Each row of a before or after table is a point. One or more steps were done to the points. Then noise was added and the rows were shuffled. The steps act on columns, c1 being the first. Name the steps. A step turns or swaps two columns, mirrors them in a line or flattens them onto one, adds a multiple of one to another, or multiplies or shifts one. Angles are multiples of 10 degrees, from the lower column toward the higher: turns from -170 to 170, lines from 10 to 170 but not 90. Use the fewest steps. Two steps may share a column if one is a turn and the other turns, adds or multiplies; they go together, in the order done. Otherwise the lowest column goes first.
In the rows, zero is written as 128.

Before:
[[142 131 162]
 [ 80 154 123]
 [ 84 135  77]
 [115 180 142]
 [150 135 169]
 [ 97 165  89]
 [ 68 162 104]
 [150 146 180]
 [152 196  87]
 [147 196 145]
 [119 199  86]
 [106 142  49]]
After (12 x 3):
[[142 106 208]
 [135 153  87]
 [196 153 168]
 [179 116 115]
 [134  85 181]
 [164  97 168]
 [146 152  77]
 [194 146 111]
 [161  68 154]
 [200 119 169]
 [132 141  93]
 [153  81 134]]
Steps: swap c1 and c2; multiply c3 by -1

Before:
[[136 140  90 177 108 116 114  74]
 [152  89 123 224 105 147 199 106]
 [106 191 189 109 147 108  94 145]
 [176 144  81 178  98 133 169  44]
 [ 56  77 168 213 126 140 187  60]
 [162 115 182 106  84 106 124 114]
 [ 75 128  98 208 162 189 156 159]
 [165 127 101 158 117 124  89 155]
 [ 89 126 120 200  67 115 115  93]
 [108  91  85 214 190 126 175 155]
 [ 62 113  85 120 137 127 135 141]
 [141  93 151 117 157 160  81 151]]
After (12 x 8):
[[ 51  92 122 162 104 210 138 107]
 [ 75 147 113 149 101 143 170  46]
 [160 190 152 136 151 111 111 150]
 [127 120 152 131  91  95 165 110]
 [ 86  76 143 152 137 173  51  68]
 [173  87 136  91 153 152 146 150]
 [164 125 115 143 120 163 173 161]
 [ 83  94 111 171 192 212 102 150]
 [147 128 122 173  68 162  87  94]
 [143 136 110 167 100 131 134  73]
 [111 127 117 114 169 236  74 156]
 [130 113 109 126 137 131  60 136]]
Steps: turn c1 and c7 by 100 degrees; multiply c3 by 0.4; turn c4 and c6 by 60 degrees; add 0.5 times c8 to c6

Before, 9 rows:
[[135 138 145 147 134 161 132 112 121 111  94 145 110 110]
 [153 139 151 150 135 163 128 135 176 163 207 110 130 117]
 [105 134 146 132 119 152 130 123 137 146  93 125 134 123]
 [148 155 113 137 165 135 108 121 103 166 155  98 111 152]
 [ 95 137 133 138 140 130 133 115 116 109 135  98  97 150]
 [152 148 151 133 157 114 113 134 120 166 134 101 100  69]
 [ 89 133 121 135 113 172 129 135 134 123 108 194 109 124]
 [149 169 143 145 194 152  16 118 153 125 152  97 135  85]
 [136 112 120 138 113 156 122 113 157 154 145  97 104 116]]
After, 9 rows:
[[153 138 110 151 120 114 113 136 176 175 205 147 125 120]
 [103 131 110 131 134 124 125 123 136 159  93 135 132 125]
 [151 170 180 146 127 145   7 118 154 146 153 159 125  99]
 [148 157 159 135 105  98 103 122 103 152 154 149 102 145]
 [136 138 113 146 120 159 119 111 123 150  94 107 118 117]
 [136 113 133 136 144 119 133 113 157 165 145 148  94 119]
 [150 147 124 133 111  89  94 136 118 135 135 144  91  87]
 [ 89 133 129 135 140 155 138 134 132 160 108  60 130 125]
 [ 96 136 126 137 114 146 125 115 116 121 134 144  89 142]]
Steps: turn c5 and c7 by 150 degrees; turn c3 and c7 by -150 degrees; turn c6 and c10 by 60 degrees; mirror c12 and c13 in the line at 80 degrees; multiply c14 by 0.7

Before:
[[ 67  93 114 109 101 102  82  71 125  91 144 102 138 127 173  58 145  95
  146 115  97 167  84 194]
 [148  97 150 134  53 109  76 185 101  93 134 135 129 168 175 192 116 153
   82  61 210 143  69  81]
 [169 101 142 161  67 147  85 160 133 150 136 132 112 154 129 158 120 137
   62 146 175 137 112  79]
 [124 173 109 198 128 176 129 167 169 144 162 157  62 160 126 180 152 156
  133  88 177 127 172 113]
 [ 70  71 128  80  93  48  63  96  88 131 179  67 155 134 126 100 104 130
  140  95  96 199  57 126]
 [104 125 110 108 153  51  77  98 183 146 128  51 167 174 134 107 141  51
  165  80 133 151  88 148]
 [135 141 103 232 160 149 161 131 201 188  49 133   8 144 101 118 122 151
  190 109 183 126 153 155]
 [149  59  89 126  54 122 104 149 113 124 124  81 126 138 183 163 117 169
  118 107 121 127 115  83]
 [ 98 160  96 157 120 187 143 174 196 195 100 152  72 140 142 181 115 142
  135 119 233 140 150 134]]
After (9 x 24):
[[149  59 176 128  61 110 104 150 113 125 124 161 128 172  73 163 116 170
  118 169 122 125 114 114]
 [ 67  92 164 141 111 133  83  70 126  91 142 141 138  70  83  58 146  97
  146 156  98 169  83 160]
 [146  98 155 125  63 169  75 183 101  90 134 130 121 190  50 192 117 152
   80 106 210 141  69 139]
 [103 126 192 157 177 145  77  99 183 146 129 211 121 132  94 106 140  50
  164 139 133 150  87 176]
 [124 174  98  60 113  89 128 168 170 143 163 120 116 158 104 178 154 155
  133  87 177 126 172 147]
 [ 98 160  96  86 102  74 145 173 197 196 100 107 140 128 112 182 115 143
  135 121 231 140 150 141]
 [ 71  71 203 164 122 170  61  94  90 130 179 195 147 133 110 101 103 131
  139 137  98 199  57 133]
 [136 140 114  15 150  91 161 131 201 189  50 138 126 113 136 118 122 151
  190  98 182 129 150 156]
 [169 102 123 104  63 142  84 159 133 151 134 117 111 185 141 159 119 139
   63 139 175 139 114 128]]
Steps: turn c5 and c6 by 20 degrees; turn c3 and c6 by 120 degrees; turn c4 and c13 by -130 degrees; multiply c4 by 0.7; turn c15 and c20 by -140 degrees; turn c12 and c20 by -150 degrees; turn c14 and c24 by 60 degrees
